Each point is reached from the start by the listed moves, each made once or not at all, plus a little noise. Is the number of moves made odd or even? Then give how often each move was made.

Moves:
(1): [ 3.9 -1.2]
(2): [3.7 4.9]
Start: [-4.0 -0.3]
Points:
[3.4 3.6] => even (1, 1)
[-3.7 -0.2] => even (0, 0)
[ 0.1 -1.3] => odd (1, 0)

Moves:
(1): [ 4.2 -1.0 -3.2 -0.3  1.7 -1.0  2.5 -2.7  3.2  1.3 -1.1 -2.2]
(2): [ 1.9  4.5 -0.1 -0.4  0.9  0.7  1.4  3.0  0.7  0.6  1.2  0.9]
(3): [ 1.3 -0.4  6.3 -0.2  0.6 -0.8  1.8  2.0 -1.3  0.2 -0.3 -1.4]
(4): [-0.9  2.1  2.0  3.6 -3.6  0.0  1.0 -3.2 -0.5  0.0  1.9  1.0]
(5): [-1.2  0.4  0.7  2.5  2.1 -1.4 -0.1 -0.3  1.4 -0.9  0.3 -0.7]
(6): [-0.9  0.2  1.7 -1.0 -1.1  3.5  0.9  0.4  2.3 -2.4  2.8 -2.5]
(7): [-1.2 -1.8 -0.2  0.9 -0.4  0.1  4.8  0.2 -1.3  0.9 -0.4 -0.1]
(8): [ 1.8 -1.3 -4.0  3.0 -1.9  0.5 -0.8  4.8  1.6  0.2 -4.7 -2.5]
(9): [-0.8  2.3  3.2 -4.1 -2.9 -3.8  0.5  1.0  4.2 -0.8 -3.2 -0.3]
Start: [ 0.5  0.9 -2.1  5.0 -0.3  1.6  0.4  2.2 -0.9  1.5  2.3  1.8]
Points:
[ 0.0  4.8  0.7  6.1 -9.9  1.9  1.9  5.3  6.8 -1.7 -0.9 -2.4] => even (0, 0, 0, 1, 0, 1, 0, 1, 1)
[ 0.7  8.6  9.1  4.7 -5.5 -2.2  9.6  4.9  1.1  2.1  1.1  2.2] => odd (0, 1, 1, 1, 0, 0, 1, 0, 1)
[-0.4  6.4  2.8  0.2 -4.5  1.8  8.1  7.2  5.3 -0.5  2.5 -0.6] => even (0, 1, 0, 0, 0, 1, 1, 0, 1)
[ 1.1  1.7 -4.4 11.6 -5.5  2.0  0.4  4.1  0.0  1.5 -0.3  0.1] => even (0, 0, 0, 1, 0, 0, 0, 1, 0)
